Every row gives one point. Any point is a mix of the corners, with weights that add up to 1. It lies inside the corners' shape when no weight is negative. Is each point inside? If not, which corners have a negative weight?
In the rows, 128 means zero.

Corners:
(1): [108 126 190]
(2): [147 114  96]
(3): [119 161 194]
(4): [114 123  42]
Points:
[113 113  99] -> outside (3)
[140 127 112] -> outside (1)
[117 141 122] -> inside
[124 124  79] -> inside
[125 148 134] -> outside (1)
[126 135 122] -> inside

Corners:
(1): [104 121  99 110]
(2): [137  58 130 135]
(3): [111 187 118 153]
(4): [200 129 181 127]
(5): [ 98 146 131 120]
Points:
[126 133 119 130] -> outside (5)
[165 115 161 118] -> outside (3)
[120 190 135 143] -> outside (1, 2)
[135  84 138 124] -> outside (3)
[126 112 140 119] -> outside (3)
[180 182 155 132] -> outside (2, 5)
[ 99 124 113 123] -> outside (4)
[ 94 128 106 123] -> outside (4)

Corners:
(1): [160 115 140 160 165 130]
(2): [167  98  91  78  98  83]
(3): [ 83 125  90 189 164  76]
(4): [128 172 137 108 157 157]
(5): [ 73  86 135 124 100 173]
(6): [160 168 183  90 135 129]
(7): [100 130 158 117 177 153]
Points:
[154 123 123  95 121 108] -> inside
[174 129 154 138 161  98] -> outside (4, 5)
[135 120 125 139 146 114] -> inside
[ 87 121 111 178 171 110] -> outside (2, 6)
[147 114 118 125 137 109] -> inside
[123 152 159 125 152 147] -> outside (2)
[131 117 124 141 148 118] -> inside
[115  80 107 148 130 120] -> outside (4, 6)
[103 128 152 126 144 154] -> outside (2)

Corners:
(1): [169  79  75 112 143 131 125  96 160]
(2): [129 146 129 148 163  95 109 110  95]
(3): [116 131 133 139  72  97 144 134 120]
(4): [167 131 144 125 133 145 147  98 129]
(5): [142 142 149 126 129 115  95 118 161]
(6): [194 107  42 168 194 217 153 151 117]
(7): [113 118 106 132 115 182 102 162  95]
(8): [114 125  79 154 138 140 162  96 142]
(9): [115 129 122 153 174 143 158 162 114]
(10): [124 155 128  14  38 143  71 163 116]
Points:
[159 123  74 136 145 134 125 119 141] -> outside (4, 7, 9)
[160 117  82 122 145 150 139 122 128] -> outside (5, 7)
[139 127 119 127 138 137 120 133 117] -> outside (8)
[140 117 100 156 159 151 154 125 117] -> outside (5, 10)
[148 132 121 131 137 138 116 125 143] -> inside
[127 121 106 114 130 129 126 109 116] -> outside (3, 5, 6)
[125 130 119 143 153 137 141 142 121] -> inside
[130 104  89 163 146 165 171 134 126] -> outside (2, 5, 10)

Corners:
(1): [119 120 116  87  64 113 182  80  82 153  90]
(2): [ 83 148 181 183 162 124 155 134 163  95 145]
(3): [121 177 112  88 159 140 105  99 166  92 117]
(4): [ 71 132 158 130 162 142 145  83 118 143  54]
(5): [123 126 123 154 113 160 140 155 161 123  70]
(6): [113 145 122 138 104 133 119 179  94 138 101]
(7): [118 160  97 113  67 173  95 133  74  77 141]
(8): [ 87  98 146 146 105 151 177 155  83  67  88]
(9): [153 114 139 146  79 100 162 120  93 105  82]
(10): [ 99 110 110 132 105 102 117 114 138 137 102]
(11): [109 137  87 187 125 169 181 141 109  53 163]
(12): [149 107 105 127 166 192  91 127 165 130 170]
Points:
[103 126 144 164 129 133 154 150 126  94  84] -> outside (1, 7, 12)
[132 127 123 148 101 127 150 133 116  93 121] -> outside (4)
[147 108 102 145 170 171 110 143 162 106 118] -> outside (1, 2, 7)
[111 124 107 141 121 156 159 110 107  89 127] -> outside (2, 5, 6)
[113 154 114 127 137 165 118 129 134 119 137] -> outside (8, 9, 10)
[123 118 107 129 102 136 144 119 119  98 115] -> outside (2, 4, 6)
[101 123 130 140 110 145 155 107 108 112 101] -> outside (3, 6)
[109 127 137 138 136 147 157 101 113  99 116] -> outside (5, 6, 10)
[112 123 138 141 113 139 140 130 121 122 109] -> outside (3, 11)

Corners:
(1): [109 126 141  94  80 173 117 101 121 122 134  90]
(2): [ 82 153 123  93 135 167 121 111 133 174  95 108]
(3): [106 175 150 127 119 171  80  90 114 156 130 111]
(4): [106 113 141 120 135 165  95 114 117 132  93 103]
(5): [208 113 116 148 165  93 223 119 138 122 193 144]
(6): [ 93 137  96 142 108 187 101 108 124 146 106 103]
(7): [160 140 111 146 169  94 216 159 129 100 196 142]
(8): [151 117 136 168 112 174 174 188  94 134 140 154]
(9): [192 160 144 152 134  96 196 154 156  87 145 106]
(10): [137 108 138 138 103 124 150 154 145  76 148 204]
(11): [118 150 108 104  96 144  93 112  74 163  91 107]
(12): [ 94 116 160 141 102 141 133 111 117 152 104 114]
(13): [108 130 139 108 105 161  74 133 142 180 117 103]
Points:
[150 120 130 156 126 126 169 157 123 121 139 141] -> outside (1, 2, 3)
[ 97 147 114 127 109 181 108 107 111 167 121 105] -> outside (4, 9, 10)
[133 125 137 140 118 145 153 136 119 135 133 130] -> inside
[142 121 134 133 127 134 160 146 125 129 138 129] -> outside (3, 6)
[109 145 143 135 129 161 132 117 119 135 119  95] -> outside (5, 10, 11, 13)
[146 129 132 149 127 136 165 146 136 120 152 153] -> outside (1, 4, 11)

Corners:
(1): [101 154 113  90 147 174 103 116 118  85  73  84  73 107  97 137 120 135]
(2): [108 145 153 100 116  67 135 148 124 150 124 149 178 162 165 114 186 167]
(3): [107 133  90 124 128 148 112 141 130  96 141 131 115  90 147 153 110 144]
(4): [122 174 113 134 114 172 127 142 115  91 100 139 104  75  94  95 125 167]
(5): [111 119 113 125 141 161 140 145 128 131 130  85 135 111 135  87 117 105]
(6): [ 57 159 112  99 175 121 119 119 167  98 125  86 115 113  81  97 102 140]
(7): [165 178 141 180  96 114  59 108 157 101  68 125 161 161 168 180 135 183]
(8): [137 202 150  95 148  80  95 121 100 136 109 115 181 140 162 105 140 193]
(9): [156 121 123 194 139 129 147 133 133 185 121 149  82 155  98 150 111 127]
(10): [133 129  93 142 140 129 190 160 155 155 118 101 101  77 123  97 121 110]
(11): [190  85  81 229  72 122  60 106 166 204 124 142 161 136 110 193 119 169]
(12): [107 100 120 132 166 134 103 126 145 103 121 112  94  79 116 114 140 119]
(13): [156 111  76 198  92 126 108  98 149 175 146 125  80 110  99 146 118  77]
(14): [195 129 121 172  63  66  63 125 168 151  84 193 145 160 148 154 102 180]
(15): [182 131 164 133  75  95  99  84 132  98 101 173 181 138 142 151 111 209]
(16): [120 158 174 125 104 116 103 102 122 143 123 126 142 134 200 129 141 207]
(17): [ 65 134 117 127 155 146 156 107  86 117  91 138 126  85 135 111 125 143]
(18): [ 92 192 182 100 140 156 111 133  93 141  78 140 137  73 114 146 106 166]
(19): [147 134  91 120 144 153 142 118 184 173 131 161 128 123 110 116 137 119]
Points:
[116 150 120 124 135 129 114 117 141 124 116 113 139 112 133 129 127 147] -> outside (4, 9, 14)
[128 154 127 133 117 130 131 132 120 146 105 136 126 123 150 125 136 147] -> outside (6, 11, 12, 15)
[123 146 136 132 129 129 117 122 130 144 108 132 131 115 130 134 120 149] -> outside (4)
[130 148 127 130 130 128 123 130 138 138 123 131 139 116 130 120 132 150] -> outside (1, 14, 17)
[126 136 118 139 124 131 123 121 133 138 121 126 127 115 126 128 131 140] -> outside (14)
[146 140 117 142 110 114 112 124 149 142 118 131 134 144 131 132 126 155] -> outside (12, 17, 18)
[134 158 138 117 119 127 106 121 145 112 117 135 136  96 142 118 114 153] -> outside (1, 2, 9, 11, 17)
[117 129 118 149 129 136 118 133 133 135 108 118 121 111 126 130 122 143] -> outside (8, 13, 15, 19)

Corners:
(1): [151 134 146 130 106 142  81 118 146 100 110 107 118 165 103 128  55  90
 159 116]
(2): [114 123 142  89 132 146 138 122 101  91 112 104 170  63 103 116 156 161
 103  79]
(3): [122  67 141 134 111 111  71  58 113 147 150 122  49 124 155 163 112  92
 140 154]
(4): [ 75 123 107  98 131  82 163  94 117 159 118  99 175  74 192 131  48 105
 131 150]
(5): [178  99 147 124 141 113  69  90 157 108 106 107  97 119 107 103 155 150
 145 104]
(6): [139 159  78 125  83 144 110 124 142  53 178 162 153 112 111 186 111  88
 138 127]
(7): [126 121  95 172 155  98  99 135 115 154  68 146 103 139 111 121 151 111
 135 131]
(8): [156 132 102 104 152  96  84 115 191 157  73 137 135 140 106 145 140  92
  99 137]
(9): [128 114 108  64 140 145  73 184 117 209  79  83 144 119 104  84 104 183
 180 157]
(10): [123 138  97  93 100 144  82 166 116 159 127 114 128 121 110  77 110 145
 107 138]
(11): [113  92  89  79 177  75 164 154 106  78 177 134 140  79 114 123 127 110
 136 137]
(12): [162 137 108 115 135 120 135  83  82 185 133 128 122 176  99 113  99 103
 109 170]
(13): [153 127  99 105 167 114 138 119 145 105 140  99  95  50 119 150 133  89
 115 155]
(14): [141 125 119 148 111 145 141 169 113  99 125 122 147 153  59 105 148 135
  84 136]
(15): [105 135 144 146 132 110 178 173 114 113  96 153 133 126 132 136 127 152
 104 122]
(16): [120 128 114 117 169 135 158 160  83 147 208 140 140 113  64  81 148 144
 123 123]
(17): [179 100 139 143 114 153 129 164 111 132 132 142 117 171 149 136 146 144
 132 110]
(18): [103 134  91 125 163 145 113 111 171  60  83 137 124 136 137 142 165 111
 114 119]
(19): [134 111 167 137 170  86 107 122  56 134 152 141 137 150 129 104 177 128
 139 143]
(20): [101 110 154 140  90 112 143 109 139  87  94 117  90 120 142 119 155  79
 147 130]
(21): [136 110 117 156 125 158 123 148  42 111 183 192 143 126 115 103 111 120
 118 173]
Points:
[138 135 109 128 135 125 130 138 113 112 138 140 144 127 105 118 131 122
 110 128] -> outside (3, 9, 20)
[125 122 124 137 145 106 137 128 122 108 124 125 102 134  99 127 139 108
 139 140] -> outside (2, 4, 8, 10, 17, 21)
[138 130 112 129 146 128 107 184 133 118 120 152 115 142 114 124 137 110
 151 137] -> outside (2, 3, 4, 5, 12, 14)
[173 144  91 138 140 137 113 150 144 111 128 155 121 156  85 119 135 119
 105 132] -> outside (2, 3, 4, 9, 19, 20)
[129 120 109 112 136 116 129 137 119 104 143 133 132 111 116 131 124 115
 129 133] -> inside

Corners:
(1): [132 138 123 140 108 151 118 142 144 143 137 117  96  91 141 128 145 121
  68 127]
(2): [122 138 129 136 107 129 143 116 191 139 148 126 118 134 106 130 133 151
 120 138]
(3): [124 133   7  78 189 137 144 117 133 122 150  87 110 123 115 122 169 132
  28 137]
(4): [116 101 145 107  98  81 127 112 141 127 112 141 143 115 126 144 120 116
 160 131]
(5): [121 129 141 170 164 111 115 112 155 135 106 108 130 149 109 117 150 105
 138 157]
(6): [116 107 154 152 122 134 137 134 144 123 119 123  27 102 131 109  78 131
 154 161]
(7): [119 114 150 150 139 131 152  87 115 130 139 108 142 110 107 100 135 139
 148 155]
(8): [123 123 107 144 148 104 109 135 101 144 136 110 130 110 101  47 127 162
 132 124]
(9): [104 122 106  34 120 152 129 111 138 133  98 133 163 223 123 113 123 134
 114 136]
(10): [103 117 152 143 109 145 160 100 206 148 109 132 150 151 172 153 157 106
 154 106]
(11): [121 152 142 152 128 133 128 132 121 106 100 126 139 148  92  97 141 113
 163 118]
(12): [150  98 156 132 137 145 130 114 150 136 165 176 136 120 100 129  97 116
 166 120]
(13): [154 150 139 132 137 154 113 115 115 125 131 117 119 106 134 129 113 126
 153 134]
(14): [126 150 121 146 190 137 137 163 124 150 161 102 141  93 100 128 150 111
 130 126]
(15): [120 118 139 139 144 136 108 137 133  91 131 103 118 114 132  78 127 117
 138 180]
(16): [136 117 127 143 113 111 176 117 142 133 148 126 150 145 154 114  84 160
  71 133]
(17): [109 133 131 151 108 171 121 132 120 133 100 130 150 118 116 126  73 119
 145 103]
(18): [114 163 154 157 106 137 121 100 135 159 145 169 143 125 117 129 130  96
 170 132]
(19): [101 129 152 118 110 171 123 112 126 131 127 205 126 127 122 122  81 171
 153 121]
(20): [140 103 110 149 151 147 140 176 130 143 139 141 109  79 122 130 137 132
 174 158]
(21): [107 123 147 137 100 153 107 105 124 119 139 143 135 162 141 140 114 115
 160 112]
Points:
[122 126 127 138 135 141 140 125 135 140 135 138 132 133 120 117 121 128
 130 128] -> outside (2, 4, 13, 15)
[122 124 159 140 126 134 123 111 129 131 128 145 139 135 119 115 104 119
 169 129] -> outside (1, 2, 3, 20)
[121 129 126 130 132 137 129 117 135 134 136 123 128 125 124 117 124 128
 123 135] -> outside (11, 20)
[110 136 121 119 137 126 129 111 134 119 115 118 124 145 114 110 140 124
 139 136] -> outside (1, 12, 16, 17, 20)
[126 126 125 130 133 135 134 125 137 132 130 128 127 122 120 117 126 130
 132 138] -> outside (21)
[122 125 130 132 131 136 135 118 138 131 132 130 133 132 124 119 119 130
 135 133] -> outside (1)

Corners:
(1): [127 155 157 110 145 142 136 168 142 146 134  83 134 122 187 120 112 136
 126 104]
(2): [180 116  74 166 159 123 122 101 124 122 154 218 111 107 180 162 143 142
 134 103]
(3): [129 123 144  95 125 151 163 107 129 120 117 131 134  85 140  94  93 110
 156  98]
(4): [ 82 146  74 155 153 103  97 102 152 152 129 125 108 146 184 147 151 143
 118 105]
(5): [111 173 103 133 102 144 117 161 154 160 216 123 111  83 171  77 117 158
 134 108]
(6): [164  76  95 131 173  71 143 105 105  87 143 195 138 152 131 102 159 191
 127  93]
(7): [200  59 176  10 108  70 140 166  77  96 118 138 154 106 110  81 123 116
 183 164]
(8): [127 137 155 140 164 109  81 113 139 155 137 122 126 129 121  99 137 126
 146  91]
(9): [211  55 173  26 145  34 159 124  50 181  56 143 206 117  42 111 121 136
 161 110]
(10): [128 131 111 119 104 139 123 117 147 145 103 113 170  99 103 168 113 131
 132 108]
(11): [ 59 188 139 148 147 158 150 112 179 109 187 135 143 133 200 177 145 127
 132 114]
(12): [124 159 121 102 159  89 143 153 173 107 151 119 123 120 139 134  76 114
 120 139]
(13): [127 169 128  99 126 114 103 121 109 139 146 114 128 135 122 116 105 116
 109 123]
(14): [ 99 167 184 160 141 124 130 152 115 113 110 143 158 133 130 130 148 131
 147 113]
(15): [120 108 103 165 159 134 140 143 128 128 125 148 188 126 189 116 157 118
  89 101]
(16): [ 58 124 128 170 159 134 121 131 125 170 193 136 108 115 157 169 135 153
  49  97]
(17): [104 177 167 136 113 117 110 115 195 132 106 137 137 103 151 112 110 153
  99 112]
(18): [144 122 137 130 103 140 120 137 162 185 109 158 123 147  88 126 137 133
 154  78]
(19): [186  92 153  94 106 107 176  94  95 153  84 156 151 101  77  96 166 161
 151 161]
(20): [161 164 153 108  93  92 168 162 135 114 127  83 118 116  99 102 131  72
 145 110]
(21): [146  97  88 172 160  78 129  86 111 121 166 161 131 156 163 134 115 153
 127 104]
Points:
[128 132 131 134 143 114 135 119 132 136 128 139 137 128 135 132 133 137
 120 105] -> outside (5, 7)
[140 126  98 141 141 115 112 129 133 142 161 136 116 127 148 124 133 137
 119 109] -> outside (3, 9, 11, 14, 17)
[149 123 136 108 131 107 137 124 125 135 117 136 148 118 122 114 125 131
 143 111] -> outside (16)
[122 138 132 133 136 120 128 117 132 129 137 135 127 129 144 136 131 132
 125 109] -> outside (5, 9, 12, 15)
[141 118 123 122 135 110 128 114 120 137 128 146 143 126 141 115 139 146
 137 114] -> outside (12, 16, 20)
[154  84 124 121 148  95 150 112 110 130 126 163 138 136 149 122 149 155
 127 106] -> outside (5, 8, 10, 12, 13, 14)
[138 127 143 111 128 114 139 130 127 131 130 137 142 117 134 117 134 136
 138 122] -> inside
[149 110 117 116 140  96 129 127 124 137 139 138 138 111 144 115 130 145
 125 119] -> outside (3, 11, 13, 14, 18)

Corners:
(1): [164 112 130 182 140 115 134 186 122 140 109 197 178 151  84 124 166  83
 136 138]
(2): [128 112 134 164 179 104 113 165  91 131 157 142 163 154 135 104 180 108
 128 188]
(3): [150 113 126 157 180 137  91 174 143 106  84 140 170 150 105 116 180 131
 101 133]
(4): [101 178  85  97  84 126 144 102 162 115 166  93 139 116  81  83 100 104
 145 109]
(5): [186  78 153 169 112 142 161 138 126 113 121 133  96 177 166  75 125 127
  99 129]
(6): [141 189 150 167 139 147 188 144 136 146  96 124  95 142 130 112 132 118
 108 164]
(7): [126 101 129 169 128 126 130 164  92 113 104 123 170 132  87 132 199  86
 103 136]
(8): [ 90 123  95  95 127 147 141  99 168 112 131 113 131  77 129 127 120 139
 158 109]
(9): [ 74 133  78 100 112 114 140 131 141 117 100 107  76 152 144 125 109 124
 139 120]
(10): [122 134  86 106 132 116 119  54 134 118 101 103 115 106 130 119 123 117
 149 100]
(11): [ 84 140  89 112 141 124 187  84 164 177 127 108  77 121 140 109 133 130
 127  45]
(12): [167  87 120 143 162 112 108 198 125 147 124 135 129 150  64 132 202 117
 131 160]
(13): [185 154 121 161 139 179 173 176  97  77 122 157 119 119 151  86 146 134
  96 138]
(14): [ 88 154 107 105 102  97 115  79 144 112 167 128 135 126 122 146 112 162
 150  85]
(15): [138  86 160 149 193 116  89 175 118 119 121 157 138 145  78 142 157  82
 111 145]
(16): [163 155 159 139 128 178 149 167  89 148  99 133 118 122 151  82 106 147
 105 138]
(17): [ 87 136  90  47 118 134 165  53 155 101 133 119 148 151 114 125 126 129
 166  89]
(18): [109 152  96  92 145 108 141 123 127 135 146  80 148 144 167 168 127  95
 153  81]
(19): [136 119  85 158 134 176  83 124 107 106 143 123 157 149  95 158 170 100
 120 177]
(20): [110 131  57 102 162 115 145  79 132 113 122 101 143 109 111 133 111 137
  93 117]
(21): [177 131 135 112 107 132 146 127 135 124 125 167 123 110 185  89 158 135
  82 142]
Points:
[137 124 119 135 143 128 134 139 124 123 121 134 136 138 129 125 148 120
 122 125] -> outside (4)
[157 106 127 165 168 152 112 167 104 117 103 136 118 146 117 115 170 113
  90 168] -> outside (1, 4, 8, 14, 17, 18)
[121 127 114 132 142 125 145 140 129 125 112 120 127 135 115 115 140 112
 127 123] -> outside (14, 19, 21)
[112 129 114 123 145 147 136 127 125 104 116 117 130 138 140 133 129 131
 124 133] -> outside (1, 4, 10, 11, 12, 21)

Corners:
(1): [ 67 117 173  87 120 169 162 109 123 136  77 194 120  97 116 106  99 113
  72 141]
(2): [122 148 123 156 158 144 115 164 157 147 142 163 109 139 140  88 132  73
 156 136]
(3): [115 107 152 145 173 115 137 123 106 204 115 166  79 104  67  35 136  79
 139 183]
(4): [134  90 125 125  88 119  96 167 171 116 129  81  89 104 119 102  76 135
 123 124]
(5): [137 125 119 108 149 122  98 141 143 120 130 172 147 118 108 107 149 105
 118  81]
(6): [140 118 145 140 144 133 141 132 141  78 167 124 110 117 113  86 144 199
 152 167]
(7): [161 155  84 114 151 170 137 136 105 131 130 136 151 141 109 128 166 112
 220 134]
(8): [120  66 139 133 132 125 197 135 128 177 134 114 120 133 116  95 156 116
 159 138]
(9): [113 106 130 106 160 129 143 106 115  94 121 113  68 136 118 137 155 117
 134 163]
(10): [191  85  73 135  77 118 139 155 161 124 185 114 138 195  91  51 137 103
 176 139]
(11): [117 136 153  82 184 110 117 112 119 178 164 113  91  98 164 115 144  61
 128 144]
(12): [ 98 119  97 116 150 108 150 110 143 104 178 147 120 119 149 145 129 128
 105 136]
(13): [141 136 111 105 115 104 166 130  97 117 142 137 124 186 137  88 168 151
 182 146]
(14): [163 131 102 100 160 125 150 169 144 130 185 130 158 170 111 101 149 135
 139 150]
(15): [145 121 112 138 130 140 112 133 158  89  84 153 150 106 165 204  66 163
 119 131]
(16): [170 144 151  81 126  95 124  88  61 118 162 105  60 152 143 131 136 160
 136  95]
(17): [ 66  79 119 147 147 169 111 114 207  75  71 145 156 100 118 150  34 171
  84 119]
(18): [135 184 143 180 126 100 124 114 145  90 124 151 141 105 106 199 130 203
 117 125]
(19): [129 112  96 147 146 146 141 136 134 122 108  79 185 123 119 139 129 146
  93 119]
(20): [127 124 169  77 133 136 168 113  83 103 139 132 145 101 125 157 118  96
 154 134]
(21): [201 111 111  64 178 128 197 112 111 122 150  88 115 140 115  88 132  66
 156 113]
Points:
[135 119 121 107 144 134 144 131 127 122 140 128 119 137 127 104 126 114
 139 141] -> outside (5, 8, 18)
[134 112 120 114 136 127 147 138 123 125 138 123 118 131 126 108 137 125
 140 134] -> outside (10, 11, 17, 18)
[131 137 141 131 130 110 129 127 127 121 150 131 107 123 127 125 127 143
 126 150] -> outside (5, 7, 8, 17, 21)
[140 134 121 117 144 128 145 125 122 124 137 141 135 135 124 122 140 129
 149 132] -> outside (4, 9)
[151 126 110 117 130 124 138 135 137 101 156 130 133 141 127 127 126 142
 153 120] -> outside (1, 3, 9, 11, 19)
[111 120 121 128 146 136 130 142 151 139 135 147 128 129 115  97 134 118
 127 145] -> outside (15, 16, 20, 21)
